Each wall is flat, endless, passes through zero and stands at right angles to its row. A trip goes straight from one point to another. List the walls that it crosses, first one first.

Walls:
(1): [-2.2 -1.7 -1.0]
(2): [-5.5 -1.0 -7.1]
(3): [-7.4  3.4 -5.7]
(4): [-3.5  0.5  1.4]
(5): [-3.3 -4.4  0.4]
(6): [ 2.7 -1.0  1.4]
(7): [-6.8 -4.8  1.5]
Trips:
[ 1.2 -1.6  1.1] to [-3.5  2.7  3.7] -> 4, 6, 3
[ 2.2 -3.2 -2.7] to [ 1.8 -3.6 -1.8] -> 7
[-2.4 -4.9 -0.4] to [ 1.5  2.5 -4.1] -> 4, 7, 5, 1

Walls:
(1): [-2.5  4.0 -3.2 -2.5 -3.5 -6.3 -5.2  0.8  1.8 -3.6  2.8  1.4]
(2): [-3.7 -4.9 -2.8  1.2  2.8 -6.1 -7.5 -0.7  6.3  0.8  9.7  0.1]
(3): [-1.1  2.7  2.0  5.4 -1.8  1.1  2.5  0.2  3.4 -3.0  1.7 -0.8]
(4): [ 2.0  1.2 -2.9 -4.0  1.7 -4.0  0.7 -1.7 -1.2 -1.6  2.0  3.6]
(5): [-4.5 -1.3  0.5  0.1  6.0 -1.4 -2.4 -1.7 -5.2  5.4  2.9  0.5]
(6): [ 3.4 -1.4 -1.9 -4.2  4.1  0.7 -1.9 -1.4 -3.9  1.2 -2.6 -0.1]
(7): [-3.9  0.0  0.7  0.7  4.2 -1.1 -3.1  3.3  6.1  0.7  6.0 -0.3]
(8): [ 5.3 -2.6  0.4 -1.2 -1.1  1.3  0.9 -0.4  2.7  4.6  5.6  4.5]
Trips:
[-4.7  0.4 -0.6 -4.4  6.9  2.0  1.8 -1.2 -5.7  4.2 -0.6 -1.2] to [ 6.4 -2.9  1.3 -9.9 -1.1 -0.6  1.9 -3.5 -0.2 -4.0 -1.4  2.7] -> 8, 5, 1
[ 3.9  5.3 -6.0  0.8  6.1  1.2 -0.9 -1.5 -5.1 -1.9 -5.3  2.4] to [ 0.1  3.7  2.7 -3.6  1.9  2.5  2.4 -4.2 -2.9  2.2  2.3 -2.1] -> 8
[ 1.0  2.9 -2.0  0.8  0.1 -1.7 -2.9  0.8  5.1 -2.8  1.5 -1.2] to [-9.6 -1.8  0.6  2.5 -2.1  4.0  0.4  0.0  0.7  3.3  2.1  1.3] -> 4, 5, 1
[-4.9  1.1  4.5  2.0 -3.7 -1.8 -8.4 -5.0  8.3 -1.0  0.0  2.0] to [-2.8 -0.6 -1.3 -2.2 -0.3  7.6  2.7  1.1  3.4  1.3 -3.2 -0.8] -> 1, 2, 7

Walls:
(1): [ 0.4 -3.2 -0.5  0.1 -2.3 -1.3 -6.2  1.7  1.9  3.7 -2.5  0.2 -2.6 -1.0
  0.7 -1.1 -2.2  4.7  0.3 -0.6 -8.8 -5.5  2.0  6.3 -3.8 -0.8 -2.3 -4.7
 -2.2  7.2  7.0  3.5  3.1  2.5 -1.8  7.5  1.2 -6.7 -0.7  1.2  3.9 -3.7
  2.5  0.8 -0.2 -6.5 -1.4  1.7]
(2): [-0.6  0.9  2.9  9.9  1.7 -2.4 -2.8 -2.2  0.3  4.7  3.0 -2.2 -1.1  1.7
  1.5 -0.8 -5.4  5.2  3.8 -1.6 -0.7  6.0  8.7 -4.0 -3.3  1.2 -5.9  2.4
  4.2  2.6  6.8 -2.0  2.8  1.2  4.6 -0.5 -3.5 -3.3 -4.4  3.7 -3.1 -2.1
  2.5 -0.1 -1.6  3.4  2.6  2.5]
(3): [ -3.3  -1.1   2.4   0.1   7.8   2.2  -5.2   0.9  -2.9  -3.1  -0.5   0.7
   4.9   0.0  -0.6   0.2  -2.1   3.6  -1.6   3.6  -4.4  -0.8  -1.6  -0.8
   3.2  -3.9   0.2  -2.8  -0.7   3.5   1.4   2.6   3.8   5.3   4.2 -10.4
  -2.5  -0.3  -1.0   5.5  -2.5  -5.7  -3.9   5.4   0.3  -5.6   0.6   1.2]
(4): [-1.8 -3.0 -1.5 -2.7  2.6  0.8 -3.1 -0.4  3.6  3.6 -2.1 -3.1  1.4 -0.7
 -0.5 -4.1  2.2 -1.7  1.7  5.0 -1.4  3.6 -1.2  3.5 -4.5 -1.5  2.9  1.4
 -2.2 -1.3 -2.7  5.6  5.3  2.1  1.6  3.7  0.6  0.1 -3.5 -1.9 -0.8  6.6
 -7.1  1.8 -3.1 -1.6  0.9 -1.1]
(5): [-2.0 -0.9 -1.3 -0.2 -5.4 -3.1 -2.1  6.4 -1.8 -0.6  1.5 -1.3 -1.9 -4.5
  0.0 -2.5  4.8  4.3 -0.3 -8.1 -3.2 -5.5 -0.2 -3.7  0.1 -2.1 -6.8 -1.1
  2.0  2.3  1.0 -9.3  1.0 -3.3  2.2 -2.0  0.5 -0.8  0.6  1.2 -2.8  2.9
 -1.2 -0.3  1.0  0.4  3.6 -3.4]
(6): [ 3.5 -5.1 -4.1 -0.1 -4.8 -0.9 -3.5  5.7 -3.8  0.5 -3.3 -6.7  0.3  1.5
 -4.8 -2.8 -2.9  0.3 -3.6  5.5 -0.9 -3.3 -4.2 -0.9 -5.5  3.7  2.8 -2.3
 -4.2 -2.0  2.7 -1.2 -5.2 -3.0  9.0  2.2 -2.9  0.1  2.3  1.4 -0.8 -3.6
 -5.0  1.1  1.9 -1.4  6.1  1.7]
Trips:
[ 1.0 -4.5  1.9 -2.8 -3.8 -1.4 -2.2  3.2  0.9 -1.3 -1.3 -3.4  4.0  2.7
 -1.4 -4.8  1.8 -0.9 -1.3  4.8 -4.1 -0.2  5.1  4.4  2.3 -0.7 -6.7 -6.7
  1.8  3.6  2.0  0.4 -4.0 -3.2 -4.1 -0.1  3.6  0.5  4.9  0.2  0.9 -2.0
  2.1  5.5  1.8  0.8  2.4 -2.4] to [ 2.4  1.8 -1.6  3.1 -5.1  5.9  4.5 -2.9  2.4 -4.5 -2.3 -0.8 -4.3  0.7
 -1.7  0.5  0.5  2.5 -2.1 -0.2 -8.1  4.6 -0.7  3.1  2.6  1.2  1.3 -0.5
 -0.7  3.8 -1.9 -4.5  5.5  0.2  1.1  0.2  1.4  2.2  0.9 -4.7  2.5  0.8
 -4.7  2.4  2.0 -2.4 -0.7 -2.1] -> 4, 3, 6
[ 1.3 -0.7 -5.6  0.7 -0.9  0.3 -9.2  0.4 -1.0  4.8  5.0 -3.5 -3.5 -0.8
 -6.3 -2.3 -4.8 -2.8  1.0  5.1  1.5 -2.1 -5.5 -6.3  3.0  6.9 -1.8 -1.1
 -0.7 -1.5 -7.3 -3.1  1.0  1.2  1.8  7.1  0.1  3.7 -6.2  3.9 -7.4  3.9
  0.8 -4.0  3.5  1.6  0.1  4.2] to [-5.6 -0.6 -1.8  5.2 -0.4  1.9  3.1 -3.7  9.6 -6.1  7.1 -0.8  3.1 -1.8
  0.4 -1.6  5.1 -3.3 -0.6  2.1 -4.7 -6.3  2.7 -2.9  1.7 -4.2 -3.4  4.6
  2.4  5.3 -0.2 -0.3 -4.1 -5.2  1.5  1.0 -4.6  1.5  1.0  0.1  2.9 -0.1
 -2.1 -0.7 -1.5  4.1 -0.7  4.2] -> 4, 6
[ 2.6  0.1  0.1 -5.1  1.2  3.5 -1.6 -3.1 -9.0 -1.5 -1.3  2.5 -2.8 -2.3
  5.8  0.4 -0.9 -0.2  1.3 -1.4  1.7  2.3  1.2 -2.6  4.7  4.2 -3.3 -2.6
  1.0  2.7 -1.8 -1.0  0.4  3.1  2.8  2.2 -6.4 -3.6  1.6 -7.6  0.2 -6.9
  2.4  3.5  0.6  0.1 -4.5  4.5] to [-2.5  3.6 -3.3 -2.9 -1.2 -2.9 -5.9 -0.7  0.9  2.8 -0.4  1.3  5.7  3.3
  0.1  0.0 -0.8 -0.2  1.1 -1.3  0.8  1.2  2.2 -1.4 -1.4  1.9 -7.0 -4.7
 -3.6 -6.3  5.6 -1.7  0.8  1.1 -0.2 -1.2 -1.9 -0.9 -6.3 -1.6 -1.4 -0.6
 -6.8  0.1 -0.2  1.8  3.5  5.5] -> 6, 5, 4
[-3.5 -2.2 -5.8  2.1  0.6  4.9  1.5  4.3 -4.3 -3.6  4.8  3.9  1.7 -2.9
 -2.9 -1.6 -2.1  1.6  0.4  1.0  1.4  4.7  5.5  4.7 -4.4  5.9  4.0  0.5
 -0.4 -1.3 -0.3  1.4 -2.4 -1.9  2.3  2.9  3.4 -1.3  0.6  4.0 -0.3 -4.4
 -1.8 -1.5 -2.7 -6.5 -1.1  4.5] to [ 5.0 -0.8 -3.4  1.1  0.0  6.2  3.6 -5.0  9.4  5.7 -1.4 -1.4 -3.6 -6.6
  0.2  0.3 -1.5 -1.3  2.1 -2.6  7.1  0.6  0.1 -2.0  2.2  3.4 -0.9  0.0
  3.3  0.9  0.7  2.1 -0.8 -2.7 -3.8 -0.4  2.8  0.4  0.5  1.3  0.1  2.4
 -0.1 -1.1 -1.9  2.5  2.3  1.7] -> 3, 1, 6
